Each row of a before or after table is a point. One or more steps were done to the points. Then noise was added and the rows were shuffled. The steps act on how far a point lies along the listed directions, d1 being the first. What was done? A step turns or swaps two directions, mirrors them in a line or flattens them onto one, adds a multiple of one to another, or multiplies one. Angles are multiples of 10 degrees, from the lower direction toward the higher: turns from -170 to 170, lines from 10 to 170 but not 90. Use the fewest steps. Two steps may share a direction if one is a turn and the other turns, adds or multiplies; they go together, in the order done. Otherwise the lowest direction goes first.
In the rows, zero is written as 128.

Directions:
(1): [168 125  71]
(2): [150 193 140]
(3): [ 75 153  90]
Before, 9 rows:
[[115 150 107]
 [101 124 113]
 [162 104 120]
 [138 128 141]
 [125  93  92]
 [141 108 145]
 [139  82 142]
 [126 105 144]
 [137 139 116]]
After (9 x 3):
[[149 166 104]
 [128 143 148]
 [159  72 136]
 [160 155 124]
 [ 95  19 142]
 [ 95  75 139]
 [104  95  94]
 [113  94 149]
 [133   7  87]]
Steps: multiply d1 by 1.6; turn d1 and d3 by -40 degrees; multiply d2 by 3

Directions:
(1): [108 131 103  88 169 174 161  84  56]
(2): [120 143 110 145  81 209 155  95 185]
Before (11 x 9):
[[126 120 115 118 132 121 144 109 115]
 [143 136 134 133 138  91 119 148 143]
 [131 137 110 136 140  84 127 140 115]
 [125 136 128 112 154 115 143 135  78]
 [105 141  90  91 151 197 163  77  61]
 [127 110 138 135 139  87 106 140 103]
 [112 142 100 109 118 232 181  58  91]
 [126 146 121 139 102 197 134 111 139]
 [107 134 109 119 122 185 158  85 125]
 [111 134 115 103 169 136 130 117  70]
 [123 134  98 113 135 167 154  90 102]]
After:
[[134 123 120 113 161  88 126 129  78]
 [138 143 124 142 116 134 134 129 170]
 [130 128 143 133 147  73  94 164 114]
 [130 119 136 159  99 114 109 138 160]
 [123 137 122 110 155 156 128 117  64]
 [138 135 147 141 127  84 121 165 127]
 [134 143 110 155 112 104 127 136 154]
 [131 120 132 101 178  56 101 153  45]
 [115 121 124 103 168 108 133 117  66]
 [133 117 123 124 131  97 131 126 124]
 [130 117 134  89 186  87 132 121   8]]
Steps: turn d1 and d2 by -90 degrees

Directions:
(1): [127 137  95  79 184  67 205  67 112 156  90 124 113 123]
(2): [ 87  81 111  66 144 212 134 129 172  86  79 125  92 119]
(3): [131  46  55  95 124 124 128 164 116 172 169 154 177 166]
Before, 10 rows:
[[134 144 149 172 119 122 113 150 110 141 162 142 142 141]
 [ 73  60  46  74 163 143 156 120 152 169 139 152 143 157]
 [ 95 180 185 129 158 210 150  92 144  79  50  73  60 114]
 [140 187 183 145 116 159 112  98 145  83 101 105  97  81]
 [144 127 130 159 132  97 104 145 117 145 143 138 172 135]
 [111  81 118 127  95 140 125 170 139 110 155 139 170 151]
 [ 91  91 136 105 118 211  91 138 156  81 108 140 102 126]
 [128 187 171 100 192  75 213  56 129  76  34 101  57  91]
 [182 199 206 201 131  99  92 101 105 100 123 118  97  77]
 [ 91 155 143  95 169 170 185  81 141  61  57  95  81  89]]
After (10 x 14):
[[155 136 137 170 130  77 108 144 106 155 154 139 182 136]
 [ 81 149 154  80 184 219 178  79 156  83  29  74  51 115]
 [ 62  70  87 101 133 204 112 142 178 126 135 144 125 142]
 [ 72  60 103  58 143 228 118 127 169  81  82 141  92 124]
 [108  77 111 117 100 140 131 167 137 111 154 140 170 152]
 [195 191 173 186 151  39 128  81  77 140 134 124 116  87]
 [ 73 136 141  70 173 208 182  83 161  39  36  93  65  86]
 [143 147 138 171 126  91 128 142  91 162 169 145 150 146]
 [125 193 192 112 177 103 190  70 141  55  32  99  51  85]
 [140 164 145 111 143 135 150  80 138 106  92 107 102  88]]
Steps: flatten d1 and d3 onto the line at 120 degrees; multiply d2 by 1.6

Directions:
(1): [101 139 133 151 129 182 161 189 105 212 136 227  97 116 136 215 133 142
 118  96 111 118 131 175]
(2): [159 134  63 134 127 181  97 119  82 199  82  76 121 118 166 104 163 165
 178  64 130 154 184  75]
Before, 11 rows:
[[127 127 140 111 115 101 138 126 135 106 157 113 137 134 111 109 127 114
  100 156 132 109 104 136]
 [140 116 141 129 123 127 128 122 137 131 115 132 132 144 130 120 117 140
  128 142 104 134 131 117]
 [136 114 139 136 129  88 134 159 147 108 154 154 141 122 129 150 126 111
  115 157 113 123 121 150]
 [164 111  71 103 135 154  75  72  90 157  59  12 154 135 157  43 177 155
  191  81 134 168 190   8]
 [131 112  94 126 134 182 125 148  97 174 108 125 131 132 167 113 147 156
  145  95 127 148 148 110]
 [ 87 130 165 117 127 120 158 140 130 116 151 167 122 117 129 148 108 131
   98 136 112 126 120 161]
 [146 130 131 118 119 144 123 122 116 155 132 114 132 112 132 128 123 129
  137 109 119 133 155 110]
 [137 151  77 141 102 172 125 146  70 199 100 115 129 107 145 126 161 178
  166  78 119 139 180 105]
 [169 115 111 109 102  66  82  38 133  39  98   7 160 142 127  32 126 116
  153 166 150 148 122  35]
 [131 125 132 123 116 108 123 121 141 104 129  91 155 122 134  89 145 134
  143 125 131 134 146 107]
 [145 141 129 117 134 128 102 129 122 109 106  76 144 119 133  96 147 145
  136 110 125 134 136 101]]
After (11 x 24):
[[117 108 124 123 135 164 140 154 117 148 129 155 132 138 152 133 134 142
  117 123 121 138 124 136]
 [100 128 143 116 127 136 143 136 117 135 131 139 123 115 141 132 125 148
  118 114 112 137 143 139]
 [140 119 138 132 124 126 127 117 139 129 115 130 133 143 127 118 116 141
  127 141 103 136 130 115]
 [151 113 137 106 101  48  94  45 150  16 117  35 162 144 111  45 110 102
  137 190 146 137 102  57]
 [116 150 122 141 103 145 151 156 100 163 135 163 130 113 118 155 141 154
  128 120 113 122 142 145]
 [124 109 150 100 136 101 116  94 141  91 116  97 157 144 114  91 135 113
  128 152 126 136 124  81]
 [123 127 138 124 117  95 130 124 147  93 135 102 155 123 127  96 136 129
  136 130 130 128 138 115]
 [150 118 118 138 131 103 123 157 133 126 136 128 142 121 145 137 143 119
  133 137 115 137 139 128]
 [133 140 150 117 134 109 112 136 137  90 117  93 143 123 121 107 135 137
  125 125 126 124 117 120]
 [141 130 146 120 120 136 129 125 119 143 140 131 131 113 123 136 113 122
  125 123 115 125 144 126]
 [138 130 125 112 113 112 131 122 131 121 144  93 135 130 122 101 132 119
  113 141 136 114 119 119]]
Steps: flatten d1 and d2 onto the line at 10 degrees
